Every row gives one point. Any point is a mix of the corners, with weights that add up to 1. It lies inside the corners' shape when no weight is negative. Say inside or outside, and name the corners with a negative weight.
In the rows, 128 means zero.

Corners:
(1): [115  91 114]
(2): [160  74  93]
(3): [101 126  89]
(4): [147 158 180]
Points:
[128  63  65] => outside (4)
[142 105 134] => outside (3)
[148  82 101] => inside
[145 145 165] => inside
[146  89 119] => outside (3)
[148 132 151] => inside
[124  93 111] => inside
[138  47  53] => outside (4)

Corners:
(1): [220  59  84 149 192 163]
(2): [ 54 136 170  93 124  87]
(3): [ 70 160 142 121  52 106]
(4): [190 132 142 140 198 148]
(5): [160 131 117  67 188 125]
(6): [ 72 139 197  97  54 141]
(7): [150 118 163 107 109  88]
Points:
[ 84 129 162  97 102 102] => outside (4)
[167 104 127 127 145 129] => inside
[140 125 156 109 130 113] => inside
[195 114 132 121 142 103] => outside (2, 6)
[148 124 140 124 142 125] => inside
[125 119 133 114 134 121] => inside

Corners:
(1): [101 113 172  35  80 168 124 154 228 150  99]
(2): [193 169  79 180 102 124 181 134 126  52 170]
(3): [140 180 117 169 147  94 122 109  73  66  95]
(4): [131 140  52 159 119 111 128 175  62 101 102]
(5): [ 32 108 172 156 141 146 133 142 186 189 141]
(6): [108  88 165 142 166 109 164 157 208 168  65]
(7): [ 66   7 169 127 151 133 125 142 126 156 175]
(8): [145 161  47 112 127 110 156  96  55 145 135]
(9): [144 111 117 141  75 234 114 104 174 123  76]
(10): [166 142 127 200 156 114 105 155  83 148 166]
(11): [149 138  32 169 170 125  86 136 125 110 144]
(12): [100  83 168 143  85  88 109  95 191 205 119]
Points:
[125 107 138 148 127 133 131 126 148 143 143] => outside (4)
[111 112 122 165 156  93 141 145 110 138 151] => outside (1, 9)
[106 107 140 138 113 127 125 129 162 157 120] => inside
[126 104 130 148 127 146 135 135 152 136 115] => inside
[115 110 123 125 128 141 125 119 155 133 121] => outside (4, 10)
[160 144 105 160 110 154 116 129 149 109  93] => outside (5, 7, 8)
[105  96 150 151 123 135 123 135 162 149 127] => outside (8)

Corners:
(1): [143  45  94  46 162 179 107  86 139 157 143 222 147 105]
(2): [134 129 144 162 118 119 174 192 101 143  68 153 115 133]
(3): [176 175 183 132 164  81 111 106 192 116 116 118 134 152]
(4): [124  79 136  23 109 157  90 100 174 133 119 165 144 143]
(5): [230 160 149 193 149 111 120 108  96 176  63  91 152  78]
(6): [207 140 194 199 223 119 193 160  56 111  60  30 206  67]
(7): [169  52 144 102 105 142 102 128 137 100 161 181 118 107]
(8): [134 130 134 186  84  84 115 107 182  85 110 119 157 166]
(9): [166 127 133 156 133 185 203 157 137 115  98 123 101  92]
(10): [ 97  93 119 110  89 134 142 128 115 107 150 132  63 153]
(11): [186 136 199 131 133 129 121  49 135 135 105 121 130 190]
(12): [186 136 173 122 107  68 148  92 137 147 139 102 144 195]
(13): [ 84 124 140  73  72 140 121  69 170 126 144 199 105 133]
(14): [102 115 158 118  88 148  59 124 212 159 174 153 132 123]
(15): [156 120 106  57 125 189  93  81 147 117 156 201 163 134]
Points:
[151 126 153 125 120 120 125 117 145 121 118 126 125 138] => outside (1)
[143 104 142  87 115 136 112 105 156 131 118 147 141 139] => inside
[154 124 150 138 120 125 132 112 142 128 118 135 130 138] => outside (4)
[137 116 147 121 119 132 129 116 145 117 129 137 129 141] => outside (5)
[157 143 165 149 120 112 153 118 138 131 103 102 118 150] => outside (1, 7, 15)
